Each row is a point. Each table stands for the endless flat space through its points: a line for two points, a plane for three, and so on. The two share one point or none. Which?

First:
[[-29 -10  19]
 [-17   2  17]]
Second:
[[-18 -11  10]
 [-30  -8  25]]
They share: no point

First:
[[ 46   1  12 -21  31  38]
 [ 31 -32 -11 -12  14  24]
 [ 21 -47 -10  -4   4   6]
 [ 16 -39  -9 -21   5  15]
 [ 20 -40  -2  -7   6   3]]
Second:
[[ 19 -32  13 -19  19  13]
 [ 13 -35  18 -22  25   6]]
They share: no point

First:
[[ -4  27 -19  -1 -25   3 -10  14]
 [-29  -8 -14 -11   0 -22 -20 -16]]
Second (2 x 8):
[[-24  27 -34   6 -24 -24   4  14]
 [-20  21 -22   2 -22 -10  -8   4]]
They share: no point

First (7 x 11):
[[ 19 -48  61  39  42   1  -9  44  -1  -1 -23]
 [-22 -39  14   5  36  14  27  19 -28   5 -14]
 [ 14  -7  10  21  -7  59  -4   4  16  18  -3]
 [ 25 -38  57  -9  28  -4  -5  26 -22  -2  25]
 [ 15 -40  10   5  33  42  -5  29  -6  13 -27]
 [  0   4  13  17  -7  45  22  -4  -1  25   9]
 [  8 -56  50   1  64 -37   4  27 -35  29  -2]]
Second, 3 rows:
[[  7 -27  26   9   9  22   2   5 -26  25   1]
 [ 12 -16   2   4  36  13   5  18 -11  15   3]
 [  7 -11 -10   5  53  14  14  29   2   9  -3]]
They share: no point

First, 5 rows:
[[ -8  22  -5   8  17  -1 -17  43   6   7  27 -18  26 -13]
 [  6  26  -5  28  33  -9 -33  23  24   5  41 -14  56 -13]
 [ 15  31  -5 -15   4 -12  -9  12 -35 -29  23 -50   6   2]
 [ -7  26   4  30  23   1 -24  53  29  16  30  -3  51 -20]
 [ -7  11 -17   1  20  10 -17  36  -9   9  23 -14   6 -12]]
Second:
[[ 10  29 -20  -9  19  -2 -11  23 -24 -18  21 -16  10 -13]
 [ 19  14  10  18  13  31 -41  17   3   9  27  -7   1   2]
 [-11  10  -6   6  15  11 -25  43  -9  -9  13 -37  19 -18]]
They share: no point

First:
[[ 24  -7  -7 -28  -8  19  14   9   7  17   3  18  15 -18 -10  30  19  15
  -17  -2]
 [-22   7  19  -7  -6   2  -2  13   5  43 -21  18  30 -15 -38   5  -9  23
  -18  36]
 [ 13  54  -5  21 -42  46  -2  -6  -7  16   3  52  33 -50 -15  37  26 -10
  -22  18]
 [-22  25  17   1 -16  -8   4  11   5  43 -19  40  20 -23 -36   7 -19  -3
  -18  36]
 [  3  35   3  14 -28  42  -7   3 -10  20  -7  26  46 -44 -31  29  28  16
  -21  24]
 [ -2 -18   8 -26   5  15   3  16   2  22 -18  -1  33 -15 -39  19  13  39
  -13  21]]
Second (3 x 20):
[[  9  26  16   6 -17  12  -5 -12  22  34 -15  22  40  -7 -38   6  33   5
  -19   4]
 [ 13   0   2  -4 -15  26   9  12  22  14 -19  12  32 -19 -24  12  21  13
  -31  -4]
 [  5  22   5 -14 -14  18  -4  -6  -8  39   9  32  23 -20 -17  30  15  17
   -7  27]]
They share: [  9   8   1 -12 -14  24   4   6   4  25  -3  22  25 -22 -17  24  15  17
 -19  13]
